Each row of a before or after table is a point. One or more steps were done to the points. Then noise was added and the rows were shuffled. The steps act on columns, c1 being the first. What was done? A step turns or swaps two columns, mirrors them in a line or flattens them onto one, adds a multiple of one to another, or multiplies or shifts one. Angles are multiples of 10 degrees, from the lower column toward the higher: turns from -170 to 170, lines from 10 to 170 but not 90. Use the fewest steps. Two steps may share a column if one is a turn and the other turns, adds or multiplies; they go together, in the order done. Otherwise the lowest column goes first.
(in the rows, 128 means zero)

Before, 14 rows:
[[ 92 105 122]
 [238 115 140]
 [132 111 140]
 [ 90 111 107]
 [ 94 115 119]
 [122 145 138]
 [203 142 138]
 [143 110 119]
 [106 130 141]
 [243 170 135]
 [ 94 118 106]
 [147 146 100]
 [127 151 141]
 [169 132 111]]
After:
[[106 120 149]
 [153 125 116]
 [148  93 102]
 [122 106  93]
 [198  35 144]
 [116 147 146]
 [148   4 137]
 [154  59 142]
 [142 128 142]
 [126 166 120]
 [117 161  97]
 [121 168 105]
 [110 125 143]
 [135 169 120]]
Steps: mirror c1 and c2 in the line at 150 degrees; multiply c3 by 1.3

Before (8 x 6):
[[144 109 114 143  85 135]
 [109 105  99 104 134 154]
 [109 122 100 131 106 112]
 [136 155 116 143 145 127]
 [114 112 166   7 134 183]
 [ 90 176 108 160 131 162]
 [140 106 113 156 130 142]
 [107 118 159 151 148 134]]
After, 8 rows:
[[114 111 101   7 134  67]
 [139 106 144 154 130 117]
 [109 117 100 151 150 117]
 [108 124 153 131 106 148]
 [136 155 140 143 145 130]
 [ 91 177 152 160 130  97]
 [144 108 145 144  84 124]
 [108 105 161 104 133 106]]
Steps: turn c3 and c6 by -170 degrees

Before:
[[118 105  93  64  94 108  93 171 122]
 [150 152 176 108 155 121 200 172  66]
 [109 113 161 172 174  75 109 166  82]
 [146 148 181  82 118 132  78 179 157]
 [139  77 186 101 119 109 100 154 131]
 [ 89 100  90  81 164 118 123 159 134]
 [101 113 128 136 162 134  99  83  80]
 [204 119 122  62 141 127 170  99  97]
 [161 115 120 146 100 174 159 185 141]
 [115  99  82 141  99 135 137  89 156]]
After, 10 rows:
[[100 125 129 135 163 134  93  82  81]
 [118 121  92  65  94 107  84 170 123]
 [151 120 177 107 154 120 205 172  67]
 [147 175 180  83 118 133  99 178 158]
 [139  86 186 103 119 110  72 155 131]
 [ 88  99  90  81 163 118 106 159 134]
 [110 121 161 171 174  77 102 166  83]
 [162  97 120 146 100 173 147 186 142]
 [205  97 123  62 141 125 159  99  97]
 [115  89  84 140  97 134 115  88 155]]
Steps: multiply c2 by 1.3; turn c2 and c7 by 30 degrees

Before:
[[128 145 129 112  39 130 139 163 153 134 107]
 [113 118 161 176 148 163  46 125 163 114 119]
 [124 106  89  71 142 122 170 128 146  91 138]
 [101 110 159 165 191 186  93 149 135 132  89]
 [120  77 110  75  42 114 104 152 136 171  97]
 [ 54 109 185 147 158 158 116 161 134 113 126]
 [ 96 127 140 153 161 131  83 163 188 136 100]
 [131 120 122  93  81  56 112 145 105 129 132]
 [122 118 195 145 159 146 116 107 165 154 111]
 [120 147 115  60  88 150  93 151 128 155 152]
 [142 131 149 170 186 171 102 168 129 147 107]
 [145  84 159  47 123  93 143 189 159  87 153]
 [119 170 102  36  56 103  98 149 128 166  70]
 [ 89 143 109 104  84 127 112 165 155 206 135]]
After:
[[162 115 157 167 180 156 153 172 137 131 125]
 [158 116 159 179 134 131 205 139 161 119 121]
 [138  76 113  78  33  80 153 168 135 173 125]
 [126 110  91  70 131  95  88 126 150  93 130]
 [126 112 123  90  69  30 147 140 101 127 145]
 [164 127 141 156 150 102 170 176 187 138 140]
 [139 170 101  37  43  74 156 185 127 160 108]
 [201 108 181 147 152 130 126 145 134 114 153]
 [119 130 151 173 172 137 150 175 132 148 148]
 [144 145 113  61  77 126 157 121 128 158 157]
 [172 140 110 106  80  96 134 146 157 207 159]
 [139 116 200 148 148 118 141 125 166 151 102]
 [124 146 136 111  33  98 122 172 147 131 142]
 [109  82 159  49 115  64 120 146 160  93 190]]
Steps: turn c1 and c7 by 170 degrees; shift c5 by -10; shift c6 by -30; turn c8 and c11 by 50 degrees

Before (11 x 14):
[[124 121 135 165 128 165 118 167 134 120 134 115 134 122]
 [130 121 141 137 119 116 135 127 121 136 138 129 136 119]
 [132 124 112 131 148 120 113 117 119 130 137 133 124 157]
 [125 125 129 123 123 121 123 110 143 131 134 133 143 131]
 [121 163 132 124 123 145 110 132 119 132 135 133 128 106]
 [118 132 126 119 145 127 135 115 122 134 132 126 129 113]
 [153 116 111 142 139 139 113 141 121 103 135 136 126 106]
 [127 124 125 129 118 116 113 118 125 124  98 130 130 116]
 [122 141 144 125 117 139 133 114 122 120 129 132 125 112]
 [138 120 130 127 142 131 130 114 126 109 129  86 142 107]
 [125 122 141 143 149 117 117 108 133 133 136 126 129 113]]
After:
[[124 121 141 132 119 116 135 148 121 135 138 121 125 131]
 [119 120 131 141 142 132 130 114 125 108 128 137  84 130]
 [128 121 135 105 128 164 118 248 134 120 134 129 114 135]
 [122 141 144 141 117 139 133 108 123 120 130 128 134 141]
 [125 132 127 137 146 126 135  96 121 134 132 128 126 145]
 [124 124 125 138 118 116 113 122 124 124  99 126 128 134]
 [121 162 132 123 123 145 110 123 119 133 135 125 132 146]
 [123 122 141 152 150 117 117 145 133 133 136 128 126 138]
 [138 124 112 139 148 120 112 126 119 130 136 128 135 110]
 [129 124 129 143 123 122 123 100 143 131 135 113 125 130]
 [115 117 111 120 140 140 113 172 121 103 134 126 136 117]]
Steps: turn c1 and c14 by -120 degrees; multiply c1 by 0.4; turn c4 and c8 by 70 degrees; multiply c8 by 2.5; turn c12 and c13 by 120 degrees

Before:
[[104 150 130 116  86 120 161 105 149 134 130 109 114  72 163 126 183 112
  111 152]
 [100 175 138 132 119  87  86  70  89 119 149 157 124 110 150 141 120 105
  144 174]
 [130 207 149 109 145 133 157 106 170  98 134 162 122  89 182 140 129 142
  139 176]
 [ 84 194  80 117 132 141  99 130 139  87 135 122 127 121 160 122 191 141
  158 175]
 [158  43 148  82  95 140 182 203  58 116 126 101 116 121 133  60 123 166
   91 133]
 [ 67 161 136 159 134 131  99 146 138 105 128 155 119  49 137 176 120 110
  152 166]
 [136  51 140  90  78 148 164 128 119 116 117 139 139 116 103  78 124 206
  115 102]
 [105 144 179 159  99 146 236 130 173  42 123 103 179 114 212  67 156  74
  122  55]
 [161  45 107  78 112  91  92 168 107 168 132 110 125  77 115  47  71 136
  125 116]
 [136 197  84 128 104 105 133 118 137  96 147 162 162  96 146 179 144  97
  121 152]
 [146  36 123  89 147 130 145 154 123 133 101 108 114 160 130  81 144 147
   57 104]
 [110 135  92 124 140  78 126 130 150 121 130 150 112 133 134 160 181 114
  195 213]]
After, 12 rows:
[[172  51  65  91  95 140 190  82  57 116 119 101  57 126 131  61 123 164
   92 135]
 [171  51 119  72 111  90 101  85 108 169  80 111  65 108 117  48  69 137
  126 114]
 [ 89 197 165 111 131 142 100  98 140  88 123 121  67 119 158 123 189 143
  158 174]
 [111 155 142 124  87 120 162 146 151 132  75 108  53 107 164 128 185 113
  110 151]
 [120 142 157 124 141  76 128 105 149 121 134 150  51 128 134 160 180 113
  195 213]
 [117 149  88 180 100 144 229 158 173  42 112 102 118 129 212  67 156  73
  124  51]
 [100 175 167 131 103 105 132 106 138  96 105 163 101  99 147 180 145  97
  121 151]
 [162  67 120  97  78 149 170 135 121 116 112 137  79 134 102  78 125 207
  114 102]
 [ 98 180 110 152 132 130  94 119 139 105  54 157  60 102 139 177 120 109
  151 165]
 [ 93 187 125 114 145 134 158 158 171  98  95 163  62 109 181 138 129 143
  138 175]
 [173  52 114  92 148 129 151 105 123 134 148 108  54 165 130  79 143 146
   57 106]
 [100 177 158 126 119  88  87 179  88 118 117 158  63 103 150 141 121 105
  144 173]]
Steps: flatten c1 and c2 onto the line at 120 degrees; turn c3 and c8 by 140 degrees; turn c4 and c7 by -10 degrees; turn c11 and c14 by -70 degrees; shift c13 by -60

Before:
[[ 66 147 144 148 108  62  93 112 119 124 169 130 184 120  81 102 163  90
  161 139  72  79  79 103 113  78 151  83 137  64 170  58]
 [177 146 103 211 136 115 154 103 127 142  76 145 144 119 104  98  94 127
  176 138 140 182  52 144 163 124 147  84  98 134 112 107]
 [143 113 185 175 180 152 173 148  99  87 102  94 179 143 144 142 123  89
  109 128 115 104 159 166 163 189 128 107  92  96 128 100]
 [ 88 167 110  94 117 123 102  61  82 106 106 106 132 119 123 176  90 100
   91 130 170 101  49 116 190 160 131 144  76 105 154 126]
 [112 163 181 144 117 157 124 161 126 128 108  91 168  79  92  82  94 106
  119 155 142 152 129  81 110 187 177 145 105 142  99 138]
 [ 96 129 142 136  86 107 130  90  91  95  83 161 156  96 159 152 110 126
  109 112 190 107 131 101 143 120 147 175 176 174 120  91]
 [148 118 195 210 150 171 146  65 134 168 107 114 113 174 165 162 102 110
   94 151 142  84  67 137 162 150 128 174 160  93 142 112]
 [ 97  72 114 100 171 101  78 101  63 133 136 122  87 180 176 106 138 139
  152 169 148 196 146  63  94 151  94 129 157  75  63  87]
 [151  72 176 129 179  79 176 135 131  87 130 168 150 151 157 185  89 102
  182  79 100 110 127  71 163 175 178  95  82  93 133  51]
 [146  84 172 172  88 175 102 100 140 128 151 109  94  72 124 176 148  83
   96 114 109 117  53  72 165 123 113  85  67 175 158 108]
 [179 178 141 118 138  99  97 165 119 177  72 126 115  85 147 108 171 125
  119 170 103 146 127 169 115 177 148 155 150  70 130  93]
 [128 131 158 124  93 129 104 140  84 103 110 189 191 115 112 111 114 121
  138 142 106 114 147  83  83 112  77 125  61 161 102 138]
 [116 191  98 186 149 152 115 172 143 173  72 128 106 157  98 180 127  90
  133  80  86 198 124 112 111 128  81 134 102  92 117  99]
 [153 132 129 161 119 126 147 109 105 142 178 158 120 179  78  92  82  72
  145 166 125 198  59 122 120 126  77 188 178 129 170 163]]
After, 14 rows:
[[113 127 179 142 116 158 122 163 125 127 106  92 167  79  93  85  95 103
  118 154 144 150  96  82 111 190 176 147 105 145  98 148]
 [ 95 109 118 100 171 101  77 102  65 135 137 122  89 179 177 106 138 138
  153 168 148 198 179  64  92 148  94 130 158  77  63  78]
 [179  78 140 120 138 100  96 166 117 177  72 123 115  89 147 108 172 127
  118 171 102 146 100 170 115 178 150 158 147  65 130 149]
 [ 96  93 143 135  85 107 131  90  93  95  83 163 157  97 155 150 108 127
  108 111 189 109 135 101 142 121 147 176 175 176 119 120]
 [127 137 159 125  91 131 102 142  86 102 107 191 193 114 112 111 115 119
  136 140 105 111 113  85  83 111  77 129  59 163 103 114]
 [115  78  97 187 150 152 116 173 142 171  73 129 107 158  99 179 124  90
  133  79  81 200  89 113 111 127  81 136 102  92 119 155]
 [ 86 113 109  92 119 122 105  59  80 106 105 104 131 122 124 176  88  98
   91 131 170 103 136 117 194 161 133 145  76 104 158 214]
 [150 117 195 209 151 171 144  67 136 167 108 115 114 172 162 162 101 108
   93 151 141  83 172 137 159 151 127 174 158  93 142 173]
 [144 107 185 174 183 154 168 149  99  86  99  95 175 143 141 144 122  89
  107 126 114 104 132 164 162 188 127 108  93  95 127  89]
 [153 157 130 160 118 127 144 107 106 141 175 156 119 178  76  94  81  70
  143 167 124 198 149 123 120 128  78 186 176 131 168 197]
 [151  77 178 129 179  80 176 136 131  89 128 167 151 151 160 185  89 104
  183  80  98 112 199  73 163 174 176  94  79  93 135  92]
 [176 104 104 210 136 115 155 102 129 142  75 145 144 117 106 102  95 128
  179 140 141 180 159 145 162 121 146  81  96 134 113 202]
 [145 123 169 172  90 176 104  98 141 131 152 113  95  70 122 176 148  84
   99 114 111 117 208  69 166 125 113  83  66 174 158 169]
 [ 67  53 145 146 109  63  96 112 119 124 169 130 186 121  81 102 163  90
  163 140  74  80 156 104 116  74 152  86 138  63 171 166]]
Steps: turn c2 and c32 by -110 degrees; turn c23 and c32 by -120 degrees
